Each row is a point. The last column is the point's height on a tilted bowl or saddle (a function of degree 2), plus a little noise. Along how many of its main directions does it bend up, bend down or stay straight?
In the rows, 128 means zero.

Points:
[[135 154 116]
 [172 144  97]
 [155 164 101]
 [141 185  86]
 [116 153 116]
 [124 171 104]
 [128 130 123]
 [143 148 116]
 [188 102  70]
 [133 133 123]
 [128 121 122]]
Directions: 0 up, 2 down, 0 straight

Points, 15 rows:
[[139 130  91  95]
 [169  89 115 120]
 [120 132 160  99]
 [105 150 127  99]
 [151 128 150 114]
 [108 148 111 106]
 [132 109 120  98]
 [134 115 133  97]
 [151 185 127 136]
 [117 171 144 129]
 [219 106 126  96]
 [100 139  97 115]
 [153 115  97  91]
 [ 96 134 116  94]
 [171 107  99  87]]
Directions: 2 up, 1 down, 0 straight

Points:
[[137 100 112 134]
 [166 154  97 181]
 [172 112 107 159]
 [147 127 173 152]
 [ 72 131 117 160]
 [124  77 102 159]
 [136 119 158 132]
 [106 143 100 151]
 [138 120 162 136]
 [141 112 120 127]
 [155 154 130 152]
 [130  88  92 158]
 [145 118 165 141]
 [ 93 153 115 158]
 [127  64 125 165]]
Directions: 3 up, 0 down, 0 straight

Points (25 x 5):
[[121 153 108 190 111]
 [180 132 118 187 167]
 [141 220  75  83  98]
 [166 116 116 106  96]
 [132 109 130 130 105]
 [ 84 134 126 139  97]
 [107 155 112  96 118]
 [133 125 121 127 101]
 [146 119  96  71 149]
 [126 118 153 165 144]
 [145 129 106 128  98]
 [154 133 151 148 134]
 [130 151 113 123  91]
 [110 116 150 132 112]
 [119 120 178 131 137]
 [111 151 125 119  95]
 [148 130 146 137 118]
 [181 115  89 106  92]
 [136 187 143  82 172]
 [142 116 132 126 103]
 [104 126 116 131 105]
 [112 122 135 148 112]
 [125 149 136 153 102]
 [125  75  95  74 148]
 [110 112 117 187 169]]
Directions: 2 up, 1 down, 1 straight

Points (22 x 5):
[[156 125  90  96 104]
 [126 116 180 128 102]
 [ 92 130 123 113 130]
 [132 107 135 153 120]
 [161 152 120 110 117]
 [131  91  82 144 102]
 [135 114 111 107 125]
 [119 121 188 145  90]
 [142 130 132  87 109]
 [167 132 152 129 116]
 [ 90 131  85 151  83]
 [ 51  99 126 157  91]
 [111 156  65 136  59]
 [132  84 171 109  90]
 [176 126  97 155 124]
 [135 114 128 125 132]
 [133 162 148 121 121]
 [ 84 138  92 100  94]
 [146 150 129 109 121]
 [111 135 153 146 124]
 [103  76 155 133 105]
 [123 169 132 159 109]]
Directions: 0 up, 3 down, 1 straight

Points:
[[179  99 120 147 127 177 119]
 [114 137 132 145 146  63 130]
 [109 107 164  88 140 158  98]
 [107 108 159 139 103 125 117]
 [140 101 146 106 107 173  85]
 [161 109 109  31 134 114 200]
 [ 90 118 118 150 123  75 119]
 [153 117 147  94 195 108 205]
 [124 118 148 179 119 121 131]
 [139 133 143 129 147 108 140]
 [126 150 151 132 116 101 125]
 [ 59  83 136  82 110 137  87]
 [ 81 112 137 110 124 155 106]
 [148 133  35 143 133 142 187]
 [155 101 125 180 121 137 132]
 [132 124 122 110 126 145 125]
 [118 133 113 157 144  98 118]
 [105 152 118 181 137 110 105]
 [119 123 171 141 110 152 114]
 [146 131 136 117 126 179 127]
 [ 84 123 112 120 131 149 122]
 [130 118 128 103 156 133 138]
 [136 134 122 128  96 175 139]
 [ 99 113 146 142  91  71 139]
 [ 90 127 160 204 124 146 162]
 [141 116 157 135 130 161 109]
 [151 177 172  90  93 176 179]
 [132 122 164  97 156 124 149]
 [140 135 107 162 140 119 123]
 [ 79  93 106 143  99 138 123]
 [135 188 118 100 174 123 166]
 [109 124 121 158 106 120 117]
 [ 82 186 126 103 151 156 158]
 [ 82 139 151 179 101 113 127]
 [117 117 123 158 148  68 144]
 [118 131 124 145 104  82 113]
 [106 175 120 107 117 116 115]
 [ 84 145 159 147 169 128 164]
 [109  88 162 151 121 138 112]
 [127 153 154  61 103 160 159]
 [156 100  88 106 158  93 172]
 [136 141 108 107 148 134 143]
 [125 134 138 166 127 140 126]
 [154 130 110 149 124 129 126]
 [116 127 133 110 156 136 137]
 [149 133 137 130 170  89 164]
 [ 92 138 144 108  99 142 120]
 [108 113 101 140 146 124 131]
 [142 136 165 129  96 124 128]]
Directions: 4 up, 1 down, 1 straight

Points:
[[143 149 110  72  60 111 173]
 [ 89 125  78 121  95 169 167]
 [144 102 108 169  83 130 165]
 [134 105 119  88 154 187 153]
 [182  97 125 154 132 153 167]
 [113 141 147 138 152 123 142]
 [125 144 100 147 143 112 146]
 [140 137 145  85 120  75 153]
 [ 77 111 109 142 104 151 148]
 [105 128 158 136 141 111 132]
 [115 100 107  90 130 140 136]
 [138 106 142 117 164 125 140]
 [135 149 124 135  76  99 163]
 [123 130 150 136 123 168 140]
 [108 114 152 105 135 116 144]
 [125 148 102  86 109 144 146]
 [132 108 163 140 150  90 117]
 [202 136 107 113 153 128 142]
 [127 108 139 154 120 159 144]
 [127 139 144 134 125  81 135]
 [136 147 145 121 107 170 145]
 [135 103 147 138 114 152 142]
 [156  79 106 149 123 150 154]
 [ 97 150 112  70  66 133 205]
 [109 144 141 109 137 150 149]
 [141 137 108 154  94  76 138]
 [133 120 158 123  67 138 167]
 [140  52 125 104 147 135 127]
 [119 110 156 164 125  82 100]
 [ 88 148 187 140 140 155 120]
 [ 75 151 122 147 132 114 148]
 [121  91 137  84 128 102 135]
 [ 84 184  82 164 167  90 187]
 [163 134 117 126  94 111 144]
 [162  82 184 133 143 141 138]
 [144 121 123 102 153 131 140]
 [113 129 118  84 102  92 148]
 [152  98 157  66 118 124 171]
 [142 169 133 121 146 116 155]
 [171 132 141  85 172 127 157]
 [161 145 132 139 124 112 148]
 [ 94  93  96 151 121 133 123]
 [147 141 141 147  95 129 153]]
Directions: 3 up, 2 down, 1 straight
